Rows are points. Each copy is the shape, with its points in the same order, stretched, turned, moved and blurred by noise. Is it also mirrored, or only turned?

Shape, 8 rows:
[[-0.49  0.19]
 [ 0.12 -0.12]
 [-0.35 -0.28]
 [ 0.14 -0.30]
 [ 0.00 -0.05]
 [ 0.09  0.31]
 [ 0.01  0.46]
 [-0.53  0.01]]
Copy 1:
[[ 0.56 -0.09]
 [-0.15 -0.20]
 [ 0.25 -0.44]
 [-0.17 -0.38]
 [-0.01 -0.14]
 [-0.10  0.25]
 [ 0.05  0.30]
 [ 0.52 -0.27]]
Copy 1 is: mirrored
Copy 2 (8 x 2):
[[-0.37 -0.05]
 [ 0.20  0.12]
 [-0.02 -0.31]
 [ 0.32 -0.03]
 [ 0.05  0.04]
 [-0.05  0.38]
 [-0.18  0.43]
 [-0.36 -0.21]]
Copy 2 is: only turned

Shape, 7 rows:
[[ 0.36 -0.37 -0.04]
 [-0.35  0.18  0.25]
 [ 0.11 -0.37  0.03]
 [-0.21  0.14  0.21]
 [ 0.09 -0.32 -0.41]
 [ 0.19  0.09  0.27]
 [ 0.10  0.28  0.32]]
Copy 1, 7 rows:
[[-0.04 -0.22 -0.47]
 [-0.53  0.30  0.15]
 [-0.19 -0.18 -0.22]
 [-0.43  0.27  0.05]
 [ 0.26 -0.07 -0.10]
 [-0.37  0.21 -0.39]
 [-0.47  0.36 -0.33]]
Copy 1 is: mirrored
Copy 2:
[[-0.15 -0.37 -0.17]
 [-0.01  0.37  0.31]
 [-0.18 -0.26  0.08]
 [-0.11  0.27  0.25]
 [ 0.19 -0.51  0.00]
 [-0.21  0.19 -0.10]
 [-0.18  0.44 -0.07]]
Copy 2 is: mirrored
Copy 3:
[[ 0.02  0.26 -0.53]
 [-0.14 -0.26  0.28]
 [-0.08  0.06 -0.42]
 [-0.14 -0.08  0.15]
 [ 0.33 -0.04 -0.49]
 [-0.16  0.24  0.05]
 [-0.19  0.20  0.25]]
Copy 3 is: mirrored
Copy 4 (7 x 3):
[[ 0.12 -0.35  0.32]
 [ 0.08  0.56 -0.16]
 [ 0.20 -0.21  0.09]
 [ 0.07  0.45 -0.04]
 [-0.25 -0.39 -0.02]
 [ 0.14  0.28  0.39]
 [ 0.07  0.50  0.38]]
Copy 4 is: mirrored

Shape (10 x 4):
[[-0.17  0.25  0.67  0.16]
 [ 0.07 -0.11  0.09  0.02]
 [ 0.03  0.28  0.27 -0.40]
 [-0.25  0.25 -0.18  0.16]
 [ 0.05  0.08 -0.24  0.19]
 [ 0.04  0.18 -0.26 -0.09]
 [-0.30  0.08 -0.16  0.14]
 [ 0.06  0.00 -0.28 -0.96]
 [-0.14  0.16  0.13  0.05]
 [-0.02 -0.10 -0.33 -0.19]]
Copy 1, 10 rows:
[[-0.07 -0.51  0.58 -0.20]
 [ 0.30 -0.12  0.10 -0.03]
 [-0.33 -0.08  0.00 -0.31]
 [ 0.00 -0.02  0.17  0.36]
 [ 0.31  0.19  0.13  0.29]
 [ 0.01  0.24 -0.09  0.15]
 [ 0.11 -0.15  0.12  0.35]
 [-0.34  0.13 -0.79 -0.29]
 [ 0.02 -0.16  0.24  0.06]
 [ 0.20  0.09 -0.25  0.15]]
Copy 1 is: only turned
Copy 2, 10 rows:
[[-0.71 -0.20  0.22 -0.42]
 [-0.13  0.03  0.08 -0.02]
 [-0.08  0.02  0.00 -0.65]
 [-0.44  0.11 -0.29 -0.03]
 [-0.19  0.00 -0.21  0.12]
 [-0.04  0.09 -0.27 -0.13]
 [-0.42  0.22 -0.16  0.06]
 [ 0.63  0.51 -0.16 -0.62]
 [-0.39  0.03 -0.04 -0.18]
 [ 0.12  0.29 -0.16  0.02]]
Copy 2 is: mirrored
